Every row gives one point. A path goes straight from each point to the next, and from the last back to the first. The post is the endless flat space through its rows: a point in 2 columns, a line in 3, a plane in 4, and so on, so that a path can go around it. How many times does the path go around the post? Going back the other way cancels.

Post (2 x 3):
[[  3.8   6.6 -15.8]
 [-18.1   7.8  28.8]]
Path (16 x 3):
[[  6.8 -24.7   9.0]
 [ -1.8  -5.2  -1.7]
 [  6.1  -2.8  27.3]
 [ 32.9  16.5 -30.0]
 [ -2.2  34.6 -11.1]
 [-24.4  13.9  17.8]
 [-20.5  -6.7  -3.5]
 [-25.4  -3.0   4.8]
 [-47.6  23.3   0.5]
 [-16.1  36.6  16.9]
 [ 10.2  37.2  32.7]
 [ 25.5  14.8  27.1]
 [  8.7  38.4  -5.9]
 [-19.6  35.8  -2.1]
 [-44.5   6.2 -12.1]
 [-18.3 -28.4  16.4]]
Times around: 1

Post (10 x 11):
[[  0.4 -12.5   1.1  -3.2 -27.1   3.0  -5.9  33.0 -43.5 -23.3  43.3]
 [ -8.5 -11.6   0.0  13.0  -1.3  18.1 -16.2   5.5   7.8 -39.6  33.9]
 [ -0.1  -2.3   0.8   3.1   8.9  16.7  75.3 -33.6 -19.1  37.8  19.1]
 [-22.8 -12.1 -33.8 -13.2  -6.4 -41.0   4.9 -29.8  19.4  16.5  -8.7]
 [ -7.6 -16.4   5.9   1.7 -10.7  22.3 -14.6  43.5  -4.0   5.1   7.3]
 [  6.9  -1.3 -15.1   8.1  -4.9  -5.6  57.0 -46.6 -17.6  20.7 -43.9]
 [-17.8 -22.0 -14.6  -0.6 -49.2  20.2 -15.7  -7.9  13.4  -5.4  24.3]
 [ -2.1 -19.4  10.3 -14.7 -28.4 -24.0  40.5  30.2   5.4 -10.4  -8.8]
 [ 23.5 -17.3   0.8  37.2  -8.3 -36.1  65.8  -9.3 -12.5  43.5 -15.2]
 [-15.8 -11.2 -44.9   9.7 -21.0  24.5  -1.2  25.7  -0.2 -21.3  35.7]]
Path (17 x 11):
[[  9.6  -2.6 -12.1 -16.5 -33.2   9.2  31.6  17.2 -16.6  -1.8   0.3]
 [  8.0 -20.9 -28.9  11.8 -10.4 -14.4  34.4  13.0 -29.8   7.6  33.3]
 [-14.0 -45.8  15.6   7.4 -17.0  33.0  15.4  17.7 -17.1  11.6   4.8]
 [-21.3  -5.4 -34.0  17.2  -6.8   2.7  44.3   9.6 -10.0  -7.2  27.7]
 [  3.4   4.7  -0.3  19.2 -38.1  -1.2  17.1 -17.2 -24.5  21.2   9.8]
 [ 17.2 -11.9 -14.3   9.3 -26.3 -10.6  -7.2   9.8  18.6  12.1  20.1]
 [ -6.9 -18.8  20.9 -34.6 -18.9   2.1  41.4  -6.0  11.2 -37.1  19.3]
 [ -1.6 -42.2  -9.9   6.6 -38.5   3.3  60.5  12.9 -21.7 -11.0   0.6]
 [-28.4   1.5 -17.9  20.0  21.6  17.6  12.1   3.9 -31.0 -20.9  46.1]
 [ -2.9  26.9 -22.7   8.4 -12.1   2.0  32.4  13.7  -5.1  18.3  -7.9]
 [  8.0 -20.8   3.4  11.8 -20.1   3.2  41.9  13.3  31.0   2.3  18.3]
 [ 24.6 -12.9 -19.4 -17.2 -27.6 -12.5  26.9   6.0  -1.6 -21.0   3.6]
 [-12.3 -14.9 -25.3 -18.5   4.8 -14.2  20.0 -32.8   4.7 -22.7   3.0]
 [-18.0 -25.4  -6.3   5.4   4.5   2.1   6.4 -12.4 -10.0  13.2  -8.6]
 [-23.6 -11.2  23.5  14.3 -13.8 -12.1  41.1   0.3   5.7   4.3   7.8]
 [ 11.3  -2.3  -7.2  14.8 -40.2   6.3   2.8  16.9 -48.2   9.5  15.0]
 [ 19.9 -12.8 -18.4  -0.9  -3.9  -5.5  36.8  -1.3  18.7  15.2  27.4]]
Times around: 3

Post (17 x 18):
[[-53.5 -29.2  41.2   2.4  10.3  34.2  13.0   7.8  36.8  -9.9 -15.6 -12.8
    4.3 -34.3   1.0  11.4  23.5 -25.8]
 [ 15.0   0.3  23.7   3.8 -13.6  20.5 -15.3 -26.0 -20.9  15.9 -27.7   9.3
  -41.4   9.7  20.3  31.1   0.9  -7.7]
 [-23.8  25.0 -16.7  14.0  31.6  64.3 -12.4  13.4   7.7  -6.1 -27.2  -4.1
   10.8  -1.6  25.2  -6.2  36.4  18.4]
 [-17.7   1.8  25.3   0.7 -12.3  -8.6  19.5  -4.1   8.6   6.4  -3.5  20.4
  -15.6  -6.6 -12.2  20.9 -61.6  47.1]
 [-36.6 -11.3   9.6 -32.9 -18.2 -26.8  20.5  -3.9 -30.9   4.6  -8.7  -8.3
  -11.3  -7.1  -9.2 -32.2   1.9 -53.7]
 [ 13.6 -28.5   4.1  15.2   3.6  28.7  -3.4 -33.8  -3.7  25.6 -12.1  -7.7
  -14.7 -58.5  11.3  23.6  23.5  50.4]
 [ 31.1 -22.6   8.9  42.8  28.6   2.8 -25.0 -36.8 -19.3  -6.9   1.4  26.0
  -25.4  -6.6 -14.7 -34.8  -3.2  -8.2]
 [  4.1   9.7  -1.3  30.4  -9.3  28.7  15.2 -22.5  54.9 -42.9  18.0 -27.1
  -33.9   4.5  16.1  11.5 -35.6  17.1]
 [ 10.7 -30.5 -12.0  -5.8 -10.1   0.6  43.0  -8.4 -16.1  42.9  13.1  -8.9
  -42.5 -10.2  45.2 -42.1   7.9 -27.9]
 [ 38.6   1.9 -33.5   8.2  -0.5  -8.6  32.8 -27.5  -1.5 -26.7  40.9  19.8
  -18.8   6.4  44.0   4.0  18.1   7.2]
 [-16.5 -28.9 -26.3  11.8  22.6 -23.7  19.3  18.7 -11.8  -0.3  -3.4 -28.7
  -23.8  -9.7  39.7  -3.9 -29.6 -29.8]
 [-38.9 -17.9  -2.1 -19.3  27.3  28.8  -3.9  13.4  -9.7  -5.6 -40.1   6.2
  -33.6 -44.2  -3.3 -22.3 -67.4 -42.8]
 [-21.4  10.5   6.3 -10.0 -12.5  26.8 -13.5 -13.9   9.5  19.1  25.2  10.4
  -22.5   9.7 -33.9  29.4  19.9  14.4]
 [ -0.1   0.8 -15.5  19.6 -37.2  -8.2   8.5  13.7 -24.3  -3.2  30.3  12.0
  -21.1   4.0  20.2 -22.8  20.2 -16.9]
 [  0.4  -7.0  26.6 -12.7   5.9   2.2 -37.4  -5.7  23.5  33.1  23.8 -11.1
  -22.2 -31.2  33.0 -37.7  46.5  -4.0]
 [-29.9  -2.3  -2.7  10.7   5.2   3.2 -16.2 -10.7 -33.6  -6.8  23.9  19.7
   27.4  -6.9   8.5  -8.9 -63.9  -0.5]
 [ 15.1 -17.8 -35.0  20.1  -2.4  -4.1  -0.3 -19.3  28.2  -6.3 -28.0   2.5
  -26.5   2.3  31.4  -8.5 -19.4 -36.8]]
Path (23 x 18):
[[  1.5  -8.9   0.0  18.2  12.5   6.6  -7.7  -1.8 -19.5  17.9  17.5   7.0
  -35.6 -26.1  35.1 -16.0  18.6  10.2]
 [-37.4   4.3 -15.7  15.2 -26.6 -28.1  17.1 -16.0  -0.6  11.1  10.7 -34.8
    0.3 -26.8  -8.1  19.5 -16.2  26.1]
 [ -9.6  37.1   8.8 -37.3 -15.2   4.9   6.6 -24.1  40.8  10.5  -7.0  10.6
   -3.3  15.6   2.6  -7.9  11.6  -0.7]
 [  1.2 -25.7   6.3  16.2   9.9  42.6   5.5 -20.5  54.8  -2.0 -15.5 -11.3
   14.9 -29.9  21.6   6.9  -4.1  14.3]
 [ 18.2 -21.5   6.7 -42.5  -0.4 -15.6  17.7  -9.2 -14.3  -0.4 -13.4  -4.8
  -34.4  18.0  21.6   9.3   7.1   4.6]
 [ 17.2 -14.6 -17.6  -8.5 -27.6   6.3  15.1  -4.5 -25.9 -14.5   6.4  23.2
  -15.9  12.2  27.4  -2.3  -5.5  -0.8]
 [-14.5 -23.8   2.9   0.0   5.7  31.4  26.0  -1.7  13.8  11.5 -19.9   4.8
   -4.2  -1.8  15.0  29.2   0.0 -23.2]
 [  0.3 -12.4  35.4  17.6  26.3  23.0  23.6 -16.2  -0.4  -2.5  27.7  -5.0
    5.9 -50.6   4.6  20.6  33.2  -8.9]
 [-27.9  -4.3 -15.9  23.3 -13.6  25.1  13.5  -3.3   9.1  29.5  42.8  12.8
  -21.4 -54.7  27.2 -16.6  24.0 -12.3]
 [-47.0   2.4  19.4 -11.8 -30.6  12.1   4.9 -32.7  -9.5  14.5  26.2   6.7
  -22.7 -27.3  -7.7 -26.9   8.9   4.1]
 [ -5.7  -6.5 -26.7   2.9 -37.3 -14.2  16.2 -30.4   7.6  12.2  14.6  -0.7
  -58.0  -2.9  11.9 -19.0 -12.7  13.3]
 [ -1.7  -1.6  -9.8  15.8  -7.6   3.6   3.5 -29.6 -35.4   9.7 -13.5  53.8
  -49.5 -28.7 -29.4 -26.0   7.5  -0.5]
 [-14.3   5.5   3.5   8.9   4.4  13.9  12.8  -2.4 -30.3   9.1  14.3 -38.3
  -39.8 -29.8 -27.1 -29.8   4.7   3.7]
 [ 25.2 -21.1  -8.5  23.4 -14.7 -17.4  -2.3  -9.6  26.2  13.7 -10.3  17.8
  -22.0 -25.8  21.1  15.1 -21.8  11.7]
 [ 10.7  11.5  -4.0 -33.0  22.6  33.8 -32.8 -38.5   3.9 -17.7  27.2  17.0
  -19.7  -1.9   3.7  17.8 -33.7  -6.2]
 [ -0.7 -12.4 -17.0   5.7  -9.2  -1.7  -8.4 -42.6  22.1 -31.3  -2.6  -1.8
   11.5  15.2   1.1  -7.5 -27.7  -8.5]
 [  0.3 -29.9 -13.9   5.7 -27.0  -3.7 -20.1  -9.3 -22.3   4.8  -0.8  21.6
  -49.0 -18.6  27.9 -21.2 -25.3 -37.3]
 [ -5.4   2.4 -31.7   7.9  -6.5  31.9  20.7 -21.3   5.7  32.5 -12.2  16.0
  -39.8   4.4  30.0   2.8  17.8 -13.7]
 [-18.5 -15.0   7.1  23.0   2.8  -4.4 -19.0  -0.5  -9.1  14.3 -16.6   1.5
  -17.9 -34.1  13.3  12.5 -20.4 -16.3]
 [-19.5  10.8  -4.0  -2.1  -9.9  11.1 -16.4   7.2  -7.2  -4.4 -14.9  -3.1
   -7.8 -13.9  -6.5  34.9 -18.3  -6.3]
 [  8.4 -21.5   1.2  23.5  -2.7  13.5 -23.1   7.3   7.9   9.2   8.3  -9.1
   -6.7   7.4  24.9  37.1   8.6   3.9]
 [ -4.9  -8.5  34.3  -2.7   6.6   2.2  -8.0  22.7  -0.7 -41.1  21.9  -7.1
  -11.1 -12.4  22.6  -2.2  -0.2  26.2]
 [-29.9   3.4  10.1   0.6  11.7   1.4  21.2 -33.4 -40.4 -27.5  24.3   9.9
   -8.9  35.8 -17.8 -31.6 -31.8 -18.8]]
Times around: 2

Post (17 x 18):
[[ -8.8  -2.2 -14.4 -30.5  23.4  36.7 -23.1  -6.2 -13.4  13.6   5.9 -23.4
   -6.5 -27.7  14.0  -9.9  -0.8  33.7]
 [ -1.9  13.6  -5.6 -12.3   8.8 -13.7  -4.1  17.2 -16.2  12.1 -25.8  -0.1
   11.6  -6.9  -5.2   0.9  19.6 -10.5]
 [ 18.2   3.8  13.2  17.8 -11.2  17.6  19.4  -6.2 -15.4 -11.0   0.1  29.1
   -7.1 -17.4  17.4 -11.5  13.9  -9.4]
 [ 20.8 -24.8   8.2  10.9  18.6 -28.3 -54.5  57.2  21.5  22.0 -23.4 -27.9
  -20.6  -4.7  34.0  22.1 -22.4  16.5]
 [ -1.1   5.2  45.2 -12.8 -22.2   5.2  13.0  -1.6 -29.5  13.1  27.6  -6.2
  -11.9  -4.0  42.2 -10.2  -6.8  -3.0]
 [  3.5  18.9  13.4   7.1  -4.7  13.0   1.9  -6.8 -14.3  10.7  -1.9 -17.4
  -10.5  26.7  12.7  17.7  -9.9 -23.7]
 [ 12.5 -28.3  11.7 -14.6  -8.7  16.1  37.3  -9.7 -30.1  29.9  22.0  17.6
  -14.2  -9.7  33.0   0.9  -9.8 -46.6]
 [ 16.9  16.2  21.0   4.3   4.6   6.4 -15.8   9.6  26.0  -7.5  -9.3 -17.3
    7.4 -22.8   0.3   9.8   1.6   7.6]
 [ 18.6  -1.6  19.6  -3.4 -26.2   2.0 -16.3 -30.8  12.6  13.7  -4.4  43.2
   31.1  -5.7  23.0   8.3   3.5   1.2]
 [-18.6 -14.5   2.5  30.6 -30.1 -10.7 -20.6  60.2   4.3  28.4 -42.1 -53.5
  -17.8  17.4 -26.4  10.0 -16.7  -9.9]
 [  0.3  35.3  -0.2  14.1  21.9   4.8  19.7   8.7  14.1  21.0  36.8 -33.5
  -15.5  24.2   9.2  -2.1  19.3  -1.8]
 [ 14.1   9.2  14.3 -12.7 -15.3   9.4 -14.9 -34.0  -6.0   1.5   5.3 -28.5
   -9.7 -12.1  -6.6   3.6  22.3   7.6]
 [-16.7   3.2  -7.7  16.7  -1.5 -19.8  -0.6  -7.4 -14.0 -10.8  42.6   4.2
    4.6  -6.3 -61.8 -15.0  -3.1 -31.7]
 [-12.4  -6.8 -10.8   5.3 -32.1  -7.4 -21.4 -16.6   4.7 -12.6   2.7  -1.6
   17.7 -14.3  -6.0   7.7  15.7 -17.9]
 [  0.2  -1.5 -35.4  -6.9   4.7 -12.5  25.8  -9.2   1.8  -7.2  -4.3  -5.2
    1.6  -8.0  -7.7  -8.7  -1.8   5.2]
 [ 29.2   9.7  -7.5 -56.8 -41.7  38.3 -15.6  -8.4  10.8  -6.8  -8.9  16.4
    2.8   7.7  11.0 -22.1   6.4 -16.4]
 [ -1.8 -14.3   2.1 -14.0  -3.9   3.9  10.3  12.9 -11.3  -4.0  -7.0  30.0
   -3.3   1.6  -0.8  24.0   4.7  -5.9]]
Path (25 x 18):
[[ 39.9  -9.0 -13.9  31.4   3.4 -18.1  -1.4 -27.3   3.0 -10.1 -25.1 -51.6
  -34.1 -46.5  25.2 -13.6   7.0   5.1]
 [-20.1  14.4  -8.3 -18.6 -17.4   9.0 -28.0 -11.6  14.0  19.5  26.6  -1.7
   18.9  22.5  19.0  31.1   2.8  12.5]
 [ 10.3   7.8  12.0 -27.5 -35.1  72.1   5.3  12.4   7.8  13.9  -7.0  30.0
   15.2 -34.4  17.3 -16.2  22.3 -38.0]
 [ 12.2   0.1  -7.3  -1.0   9.1  40.3 -17.3  -1.4   7.8  12.6   0.4  -5.2
  -37.1   9.9  -6.7   5.9   2.7 -11.2]
 [ 15.4  -2.2  13.1  18.6   3.1  43.8 -51.6   2.9 -19.0 -12.2   5.8 -29.3
  -48.5 -54.9  30.7   7.6   4.7  23.1]
 [  4.7 -18.7   4.5  45.4 -46.4   5.5 -33.5   3.4   6.7  24.7  28.9  19.9
    4.2  -5.7  10.5   8.3 -23.6 -14.3]
 [ 22.1  -8.6 -25.1 -24.1  57.3  34.0 -21.0  27.4  -3.2   8.5 -23.0 -25.0
  -37.0 -47.3  37.8 -32.5 -63.5  23.2]
 [ 29.2   0.6   3.2 -11.4  23.7  -9.3   5.4 -14.4  28.1  43.5   5.1 -17.2
   -9.6   3.6  38.1 -30.3 -16.8 -18.3]
 [ -9.1  -3.6 -48.1 -11.4 -10.5 -10.5  19.5 -14.9  17.3  13.2  33.7 -30.4
   36.1  24.6  -9.7 -17.8   9.1 -34.8]
 [  9.2  37.5  35.9  -1.6   6.8   4.8  -4.4   4.8 -25.5  11.6  25.9   1.6
    5.7   6.2 -11.9  -7.6   3.7 -10.4]
 [  8.3  30.6   5.1   4.7   5.9   5.6  11.6  62.9  46.0  16.0   5.2  16.9
    7.5 -21.3  12.9 -12.6 -13.8 -10.6]
 [-15.4  22.1  18.0 -19.9  16.3  34.0  -7.3   5.3 -17.0   7.8  10.0  11.4
   11.5 -44.9  -7.4  -5.7  17.0  -2.7]
 [ 25.9  26.3   0.9  -8.5  -0.6   6.6  13.9  15.3 -18.9  -1.1  -6.2 -23.5
  -10.8 -34.3  18.9 -51.8   3.4  32.6]
 [  9.8  19.8  15.6  34.1  23.4 -19.6  26.0   1.9 -38.6  -4.2 -13.3   0.8
   14.8 -34.9   2.8  -4.2  25.1 -31.6]
 [-29.1  10.3 -10.3   7.1 -37.0  35.4  14.3 -39.8  26.9  23.3 -16.0 -12.8
   34.3  54.1 -19.2  -5.0 -30.2 -32.2]
 [  0.3 -19.1  -1.7   6.4   3.5  16.7   0.1 -45.1 -14.9  31.1 -13.0 -14.9
    2.1 -27.7   4.0   8.0 -16.1 -45.8]
 [ 39.3  43.7  47.5  26.7 -25.0  49.9   3.0  27.0  -0.7  -3.3 -24.5   1.3
  -34.7 -15.5  -6.8 -18.7  -8.2  -9.0]
 [ 17.9  -7.2 -19.6   7.4 -32.0  -0.5 -11.3  33.6  -4.6  17.5 -14.0 -41.3
  -23.7 -17.1   3.4 -13.0   2.2   0.2]
 [ 25.0  -3.2  -1.6  45.1   3.1   8.0 -18.3 -19.2   3.7  46.6  26.3  -3.5
   -7.3  20.6  58.5 -12.0  16.8  -0.4]
 [  1.9  21.3   0.4   6.3  32.6 -28.8  19.9   9.8  -9.1  14.1  -0.1   8.8
   16.1   8.6   1.7  14.6  20.3  11.2]
 [  3.6 -18.1   9.5   1.8  -4.8 -15.2 -47.9  37.3   8.7  78.4  57.0 -15.8
  -14.5  28.1 -11.7 -11.1  -0.6  -6.4]
 [ 26.7  13.3   9.8 -40.8 -22.7  17.5 -15.2  -9.3  41.3 -23.9  19.2 -22.6
  -17.3 -12.6  22.5  -2.7 -17.0   1.9]
 [-23.9   7.2   3.1   4.1 -25.1 -20.4 -14.8  -3.9 -12.4 -30.3   5.3 -32.2
  -21.7  23.1 -26.4  15.7   8.9 -41.3]
 [-22.5  37.2  10.6  23.5  22.2 -15.5   9.9 -24.6   6.4  -8.1   8.2  16.4
   59.2  -3.7 -50.9   9.4   1.4  -1.4]
 [  2.1   2.7 -10.6   9.5 -31.5   0.4  24.3 -56.7   6.5   5.8  -3.1 -38.0
    0.9  25.2 -18.2   2.2 -11.8 -42.6]]
Times around: 0
